Each row is a point. To make a cloud, some directions were put in groups of two or more. Within a group, all points are equally far from the middle, so they leave a hole (a ring in 2 directions, a hollow ball in 3). The other directions are filled evenly. Then the cloud was stretched, turned, moved and blurred a little. Count the holes, and give their numbers of directions, smallest first.
In the rows, zero is written as 128.

Cloud:
[[106 146  97]
 [136 159 109]
 [133 152 124]
 [146  71 143]
 [145  68 117]
 [165  87  99]
 [112 125 148]
 [102 155 163]
 [106 125 119]
 [139  73 130]
 [134 136 120]
 [102 114 139]
 [160 143 151]
 [ 80  99 138]
 [147  66 175]
 [169 116 121]
 [135 128 135]
 [114  82 101]
 [118 164 100]
 [175 114 166]]
Holes: 0

Cloud (28 x 4):
[[ 75 105 121 153]
 [104 119 174 143]
 [105  95 160  90]
 [123  98  97 129]
 [162 139 148 164]
 [ 98 146 161 118]
 [115 159 155 170]
 [138 123  90 163]
 [141  79 128 142]
 [122 154 103 119]
 [ 84 124  95 157]
 [100 103  95 139]
 [173 114 132 125]
 [150  97 173 130]
 [161  92 164 114]
 [177 134 170 100]
 [160 106 126 175]
 [107  92 122  93]
 [129 102 172 169]
 [153  89 123 160]
 [122 170 133 146]
 [108 163 132 102]
 [130  78 117 144]
 [ 92  91 105 152]
 [144 168 138 132]
 [143 171 131  95]
 [149 169 130  90]
 [127 172 141 113]]
Holes: 1 (3)

Cloud, 48 rows:
[[160 157 126  98 153  92]
 [128  70 125 148 128  92]
 [104 118 130  84 171 137]
 [123 157  99  98 106  94]
 [125 170 153 126 173 146]
 [166 154  96 118 119  87]
 [172 110 169 125 157 133]
 [146  93  91 115  87 122]
 [163 146  91 131 172 139]
 [165  91 165 148 132 114]
 [171 154 115 108  97 139]
 [124 147 141 162 111  81]
 [117  79 126 145 125  83]
 [166 119 100 166  91 121]
 [120 152  91 152 101  94]
 [147 150  81 161 143 151]
 [157  99 111 178 162 145]
 [ 97 136  84 149 162 125]
 [129  84  94 115 110  89]
 [116 144 124  79 109  95]
 [130 113 109  91  96 159]
 [141 157 129  99 176 107]
 [143  76 159 148 150 120]
 [ 82 122 110 157 106 122]
 [109 127 104  92 174 117]
 [141 147 123 187 116 149]
 [150 133 105 167 161  83]
 [120 102 167  94 121 103]
 [111 145 161 115 179 113]
 [135 122 138  98 107 176]
 [101 177 148 115 135 148]
 [126 147 166 119 162  90]
 [129 129  90 119 159  79]
 [167  80 128 166 138 108]
 [115  78  92 142 159 136]
 [171 115 162 161 158 119]
 [143 146 156 164 130 171]
 [129 114 108  95 106 170]
 [140 120 137 178 117 167]
 [161 170 112 109 102 131]
 [158  92 171 132 119 116]
 [178 144 114 110 167 117]
 [116 156 160 145 179 128]
 [114  92 103 135 111  78]
 [171 142 146 105  96 141]
 [127 105 118  75 119  96]
 [112 178 112 100 120 137]
 [111 135 156 143 119  78]]
Holes: 3 (2, 2, 2)

Cloud:
[[ 84  89 108 125 139 104 128 144]
 [114  92 135 167 166 122 130 123]
 [133 138 101 107  77 162 121 173]
 [118  98 133  86 168 158 138 145]
 [ 98 150 176 172 101 134 149 135]
 [147 140 145 142 141 104  84 129]
 [138 102 172 131 117 143  96 171]
 [103 115 110 118 184 123 166 149]
 [ 84 106 151 119 122 181 160 141]
 [ 95 116 131 132 159  90 127 108]
 [100 162 178 116 162 170 131 154]
 [100 141  86 157 156 162 114  97]
 [140 112 165 128  79 178 106 118]
 [129 148 113 149 127 148 165 195]
 [ 75 153 152 132 113 130 117 101]
 [102  99 102 123 136 168 133 187]
 [160 147 102 108 125 167 118 185]
 [125  88 138 133 154 187 129 161]
 [134 142  97 105 106 104  98 162]
 [104  88 147 137  83 159 166 139]
 [152 161 113 145 142 112 123 179]
 [ 96  94 139 177 118 136 127 162]
 [119 106 157 126 120 175 146  82]
 [116 135 187 103 118 168 107 137]
 [118 125 119  95 179 137 104  94]
 [103 174 101 162 127 143 138 102]
 [107 127  79 144 172 154 135  98]
 [122 102 156 107 167 120 108 155]
 [123 115 131  86  97 185 135 112]
 [ 99 119 129  94 169 126  88 137]
 [ 77 162 111 151 109 129 150 122]
 [108 147 103 104 101 193 126 122]
 [150 141 140 117  74 161 108 176]
 [148  80 114 154 144 135 111 139]
 [ 95 125 132 173 165 151 102 158]
 [142 148  75 149 157 152 146 130]
 [102 128 129 191 118 127 120 160]
 [104 138 157 114 194 153 140 141]
 [157 126 169 136 161 172 120 115]
 [111 138 137 123 168 110 125  81]
 [140 138 134 102 141  87 112 154]
 [118  95 146 114 114 147 185 157]
 [149 164 150 132 108 189  88 112]
 [ 83 147 131 158 148 174 162 102]
 [129 127  99 129 146 198 110 167]
 [ 90 175 138 131 159 166  95 106]
 [123 138 152 132 128  80 136 143]
 [132 142 166 150 169 143 163 110]
 [100 165 132 159 137 166  78 143]
 [117 163 142  81 154 137 118 173]
 [102 136  88 118 176 155  95 111]
 [115 139 174 128 150 131 124 196]
 [104 140 146  93 125 158 156  95]
 [153  94 108 141  85 125 129 168]
 [ 99 130 147  92 119 134 174 136]
 [105 124 162 157 124 127 172  98]
 [125 147 160 157 189 141 104 149]
 [117 121  92 105 110 174 171 123]
 [109 127 112 131 162 194 159 145]
 [101 143 105 123 106 201 121 136]
 [158 139 168 123 132 162 152 111]
 [148 110 118 175 133 139  94 156]
 [102  92 139 139  85 163 170 118]
 [119 185 115 121 173 149 120 104]
 [ 92 140 109 139 170 174  97 153]
 [123 107 137 142 167 125 173 173]
 [ 82 146 170 133 118 145 149  98]
 [127 138 178 158  93 140 144 107]
 [100 100 131  99 105 159  92 115]
 [115  88 159 114 132 186 118 130]
 [ 73 102 126 134 127 169 122 158]
 [121 179 113 171 154 138 126 109]
 [153 130 135 122 118 128  66 159]
 [ 97 119 110 171 145 116 132 178]
 [108 132 181 100 153 156 129 165]
 [127 111  85 107  96 146 105 178]]
Holes: 2 (4, 4)

Cloud:
[[129 111 126 108  93  72 112 130]
 [162 105 138 118 159 166 109 101]
 [152 141 129  98 193 101  96 141]
 [163 114 112 135 150  99  96  98]
 [189 128 123 135 152 123  73 140]
 [140 135 131  60 126 106 138  95]
 [102 148 122 141 180  95  93 108]
 [158 107  83  93 160 126 121 159]
 [158 121 139 124 185 122  82 108]
 [174 104 146 137 124 126 138 144]
 [117 146  85 129  99  94 117 162]
 [109 152 128 109 163 178 101 176]
 [157 153  95  84 101 140 139 155]
 [132 130 152  78 128 172 115 151]
 [123 143 125 142  86  47 130  83]
 [129 138 152  90 139 183  86 160]
 [135 167 165 155 103 120  95 113]
 [118 122 150 140 182 100  76  92]
 [ 97 160  87  97 126 142 104  79]
 [141 140 155 138 116 172 134  87]
 [ 88 134 152 130 114 153 157 118]
 [101 154 114  88  98 155 100 147]
 [159 128 142 139 129 169 137 131]
 [149 136 139 105  84 147 116 178]
 [ 95 107  97  80 111 116 103 145]
 [ 84 143 126 130 158 135 132 132]
 [112 138 148 170 111  88 112 132]
 [ 79 145 157  96 145  69 130  90]
 [161 155 157  88  99  79 117 140]
 [ 86 132 116 133 175 126 107 163]
 [137 143 174  86 155 110 111 174]
 [171 141  90  90  99 146 132 145]
 [ 79 127 144 115 117 155  77 100]
 [ 97 135 150 141  96  78 104 150]
 [106 109 146  81 164 117  87 146]
 [120 115 175 102 144  96  77 120]
 [168 143 102  75 112 131 113 130]
 [109 182  99 113 129  98 117 149]
 [103 149 113 143 166 148  89  93]
 [124 118 105 120 172  75 143 162]
 [143 152 121  92 165 162 126 152]
 [184 117 118 138 119 140 153 146]
 [120  82 142 122 159 124 136 152]
 [ 70 133 155 113 125 106 133 117]
 [182 160 107 120 166 127  86 165]
 [ 96 134 127 101 102 170  96 177]
 [141 116 106  62 134 115 118 160]
 [142 197 118 136 147 112 114  87]
 [159  82 139 107 105 157 111 163]
 [158 127 176 122 126 132 121 127]
 [104  85 134  83 129 130  91 168]
 [134 183 100 133 109  84 117 166]
 [ 80 169 127 109 147  82 139 119]
 [148  89 121  84  85 113 138 165]
 [149 140 116  65 157 145 107  93]
 [185 134 115 124 141  98 114 113]
 [164 108 108 119 177 134  89 129]
 [178 137  93 104 154 141 108 148]
 [144 154 119 152  83 127 122 116]
 [ 98 109 132 151 116 153 109 155]
 [132 105 156 115 176 117 107 144]
 [101 104 143 159 113 107 149 111]
 [172 154 105  97 133 133 141  88]
 [118 106 123 162 141 113  95 131]
 [111 145 162 132 118 141 140 177]
 [112  82 145  88 145 141 131 140]
 [135 181 147  73 127 136  77 112]
 [154 170 140  94 170 119 122 101]
 [113 126 139 165  95  76 129 141]
 [142 143 165 130 136 156 113 154]
 [145 122 150 111 102  73  85  94]
 [171 161 158  99  90  87 105  92]
 [163 152 147 113  79 134 107 109]
 [142 115 177 104 138 103 119 182]
 [137 109 116 147 106  86 107  95]]
Holes: 2 (2, 3)

Cloud (108 x 9):
[[125 117 148 128 123 102  69 152 142]
 [122 127 114 135  67  97 137  96 133]
 [117 172 130  98  86 160 155 115 118]
 [160 168 111 166  74 131 134 182 123]
 [114 124 121 129 127 195 113 141  94]
 [154 173 118  79 138 150 109 152 117]
 [133  81  98 148 101 145 187 142 121]
 [110 116 185 112 110 134 153 159 164]
 [154 168 123 137 132 163 105 181 105]
 [ 95 176 133 186 115 103 146 141 117]
 [146 190 148 146  87 116 101 147 117]
 [161 109 152 134 120 176 145  98 129]
 [101 147 154 131 104 158 192 106 144]
 [137 141 102 158 175 129  94 134 117]
 [139  80 175 104 126 114 131 171 142]
 [144 111 118 116  92 121 115 118  65]
 [128 114 150 125 133 170 154 143 177]
 [136 137  74 139 117 123 107 144 168]
 [136  81 131 101 143 142 108 169 103]
 [120 150 165 114 158 126 142 149 167]
 [129 113 128 132 150 104 149 125  62]
 [106 139 168  57 131 146 118 114 102]
 [ 99 139 130 104 147 126 170  94 106]
 [123  98 103 129  76 129 131 179 127]
 [169 181 130 134 164 128 109 139 134]
 [127  90 151 138 151 120  90 158 123]
 [121 142 115 118 115 194 175 167 119]
 [127 152 143 177 163 164 155 135 125]
 [136  89 137 128  70 155 164 160 122]
 [155 102 112 143 166 124 113 147 155]
 [141 139 155 177  94 133 109 167 157]
 [120 164 132 102 130  97 173 119 114]
 [170 181 118 116 133 103 128 136 142]
 [148 152 153 160 174 150 144 124 120]
 [177 150 150 169  99 101 110 129 117]
 [159 156 117 152  96 189 127 165 143]
 [145 160 126 125  76  95 134 171 155]
 [129 142 147 116  61 138 131 174 158]
 [135 138 160 124 100 177 134 181 110]
 [121 161 181 134 115 133 109 163 150]
 [128  93 141 105  83 103 168 159 139]
 [152 100 139 153 144 144 150 176 151]
 [134 102 145 145 119 190 179 155 145]
 [ 99 136 111  92 148 149 168 150 124]
 [132 112 126 127  63 123 168 181 141]
 [150  96 130  73 120 138 150 134 151]
 [142 126 158 113 142 149 153 118  48]
 [109 128 130  64 161  91 142 135 114]
 [160  96 113 136 166 118 102 161 130]
 [171 127 112  80 122  87 103 135 151]
 [ 91 113 110 135 139 178 167 171 110]
 [134 113 110  95 136 144 138  81  84]
 [143 126 124 128 120 128  99  69 132]
 [169 157 125 109  79  98 114 114 143]
 [151 128 142 111  88 126 163 183 110]
 [142 129 125 168 100  80 132 166 157]
 [122 155 162 119  97 135 134 115  66]
 [132 128 123 202  61 143 125 124 135]
 [134 195 148 142 101 121 102 133 147]
 [121 173 137  95  72 131 142 141 106]
 [144 179 112 171 102 129 137 137  73]
 [136 188 128  90 134 114  78 138 121]
 [172 118  80 112 124 130  99 144 118]
 [147 101 157 175 116 122 117 113 118]
 [113 166 175 144 122 126 119 155 163]
 [128 120 183 164 107 159 144 151 133]
 [186 128 120 149 108 106  86 157 119]
 [ 88 138 177  89 130 148 155 123 123]
 [135 178 147 151 121  83 133 152 129]
 [157 109 111 139  73 179 145 159 127]
 [ 93 130 126 122 167 103 152 103 128]
 [177 153 111 120  96 112 135 100 136]
 [162 147 175 105  93 121 105  93 130]
 [ 91 163 176 167 114 134 147 131 142]
 [131 137 125 108 144 178 155 177 111]
 [114 123 132 149  86 121 137  79 154]
 [152 157 116 139  77 172 125 121 161]
 [119 120 127 133 124 115 132 156 202]
 [139 150 140 149 106  91 175 159 112]
 [137  86 129 155 121 100 155 116  98]
 [106 133 159 177 116 121 182 175 148]
 [159 124 120  99 103  70 136 108 135]
 [139 181 131 169  53 125 143 140 114]
 [125 166 141 174  84 132 122 188 162]
 [143 151 103 163 106 127 192 112 150]
 [101 169 124 133 101 175 156  95 114]
 [139  91 137 176 146 148 123 122 135]
 [138 168 118 148 159 164  94 153 115]
 [126 167 138  99 143  81 151 144 125]
 [116 160  82 149 136 140 185 147 113]
 [147 103  99 160 104 146 170  93 121]
 [137 113 159  98  80 129 111 160 153]
 [125 186 129 112  82 122 105 150 101]
 [128 153 162 146 102 138 112 129 182]
 [122 165 103  95 108 151 167 132 111]
 [ 88 155 130  92  89 143 116 156 121]
 [185 164 136 132 114 174 105 124 117]
 [174 133 136  94 165 135 153 168  96]
 [ 99 124 137 163  91 135  88 132 131]
 [191 116  89 115 116 122 103 131  98]
 [143 153 163 159 135 170 113 169 117]
 [117 166 174 119 168 110 115 120 137]
 [145 135 155 124  64 144 114 164 138]
 [137 109 122 203 118 128 184 148 145]
 [155 124 159  87 142 114 178 102 127]
 [129 107 131 126  92 142  85 157 115]
 [111 153 152 120 161  73 125 145 112]
 [142 182  82 156 107 166 115 149  92]]
Holes: 3 (2, 2, 4)

Cloud (90 x 9):
[[127 109 170 114 126 104  99 127  98]
 [116 139 139 131  89 149 121 143 201]
 [149 177 161 123 145 101 132 127 130]
 [137 162 149 114 103 113 159 173 144]
 [146 143 100 133 170 117  92 181 134]
 [156  96 169 148  87 157  67 125 150]
 [ 88 133 129 132 169 146 141 117 169]
 [125 140 121  99 109 155 165 188 169]
 [139  95 138 166 129  75  82 158 130]
 [101 161  97 144 115 146 142 108 113]
 [ 93 134 127 122 122 148 154 131 117]
 [ 82 136 138 144 106 123 177 133 142]
 [143 146 171 133 128 141 150 177 138]
 [184 141 155 137 127 128 169 143 115]
 [ 71 111 132 133 143 125 170 114 134]
 [116 108 127  76 111 100  86  90 132]
 [109  90 101  79 105 117 106 108 157]
 [ 83  92 154 142 155 122 127 116 193]
 [114  99 159 172 123 158  84 105 154]
 [122 155 103  77 154  91 163 121 125]
 [132  74 122 142 101 120 156 131 150]
 [178 123  96 144  80 115  88 131 131]
 [153 162 125 121 139 172 147 124 193]
 [ 86 153 116 140 103 122 159 162 108]
 [134 158 160 192 158 110 110 119 148]
 [108 128  86 113 160 144 128 172 166]
 [143  75 166 120 152 172 142 112 167]
 [149 162 156 170  95 128  83 132 180]
 [113  88 150 119 153 150  69 164 109]
 [156 103 160 183 118 131 173 146 139]
 [101 154 119 104 109 175 112 115 142]
 [170 117 146 126 132 188 143 106 136]
 [157 142 112 106 149 170 154 106 116]
 [129 145 116 176 117 107 105  87 144]
 [111 128  98 110 111 141 128 134 160]
 [108 143  99 164 115 105  93 125 164]
 [ 94 112 154 129 105 108 135  93 183]
 [149 108 141 158  67 136 127 129 128]
 [142 117 151  84 151 128 153 128 121]
 [143 109 168 120 136 106 133 122 152]
 [ 90 139 122 116 121 131  81 160 149]
 [140 126  94  84 119 155 137 158 182]
 [149 137  91 130 131 163 139 108 111]
 [120  76 125 137  86 143 135 115 191]
 [ 88 161 114 158 115  88 101 168 171]
 [127 141 171  94 106 162 126 118 184]
 [168 113  87 122  89 147 145 167 145]
 [ 85 105 132 157 137 135  93 141 164]
 [113 108 141 146 109 157 138 164 192]
 [117 106 151  92 123 122  81 105 114]
 [112 148 173 145 127  92 149 163 108]
 [152 129  91 162 130 177 146 107 176]
 [103  65 122 123 125 132 169 173 107]
 [163 164 113 100 133 177 139 145 201]
 [111 160 168 137  68 112 115 160 121]
 [157 123 158 165 148  98 138 104 197]
 [138  77 160 135  70 141 171 144 165]
 [142 130 118 162  95 124 127 124 195]
 [120 136 177 125 127 103  80 157 122]
 [115 154  98 140 112  72 164 165 191]
 [116 159 139  99 106 109 137 160 153]
 [153 138 147 166 119 106 116  92 158]
 [177  99  96 140  98 153 110 148 107]
 [100 146 122 125 129  84 135 160 127]
 [152 122 118  88 114 163 123 116 162]
 [138 127 105 129  81 125 143 144 136]
 [119 123 106 146 118 155 108 173 134]
 [158 144 168 137 125 136  96  88 108]
 [125 154 145 154 110 150 126 133 200]
 [ 93 116 138 120 105 109 123 143 120]
 [103 154 181 140 136 109 141 177 119]
 [124 125 104 122  86 133 124 112 151]
 [103 131 108  91 141  94 121 131 164]
 [126 155 150 154  88  99 150 163 110]
 [114 140 123 104 106 168  88 128 149]
 [108 126 138 122 126 125 123 100 194]
 [117  74 147  95 146 165 163 142 123]
 [154 106  92 119 110  84  94 143  79]
 [134 145 117 194 150 144 118 169 138]
 [177 161 133 166 111 188 140 149 147]
 [ 84 138 107 129 158 135  88 152 158]
 [129 116 120 149  83 155 125 172 191]
 [123 138 174 145 142 163 178 157 148]
 [152 121 160 164 123 161 174 177 156]
 [150 148 147 190 141 157 115  96 192]
 [180 116 166 111 137 166 101 131 177]
 [150  86  82 163 110 131 137 153 100]
 [137 133 168 204 128 148 125 163 116]
 [114 109 147 129 111 144  93 174 116]
 [ 92 153 129 144 157 128  91 190 148]]
Holes: 0
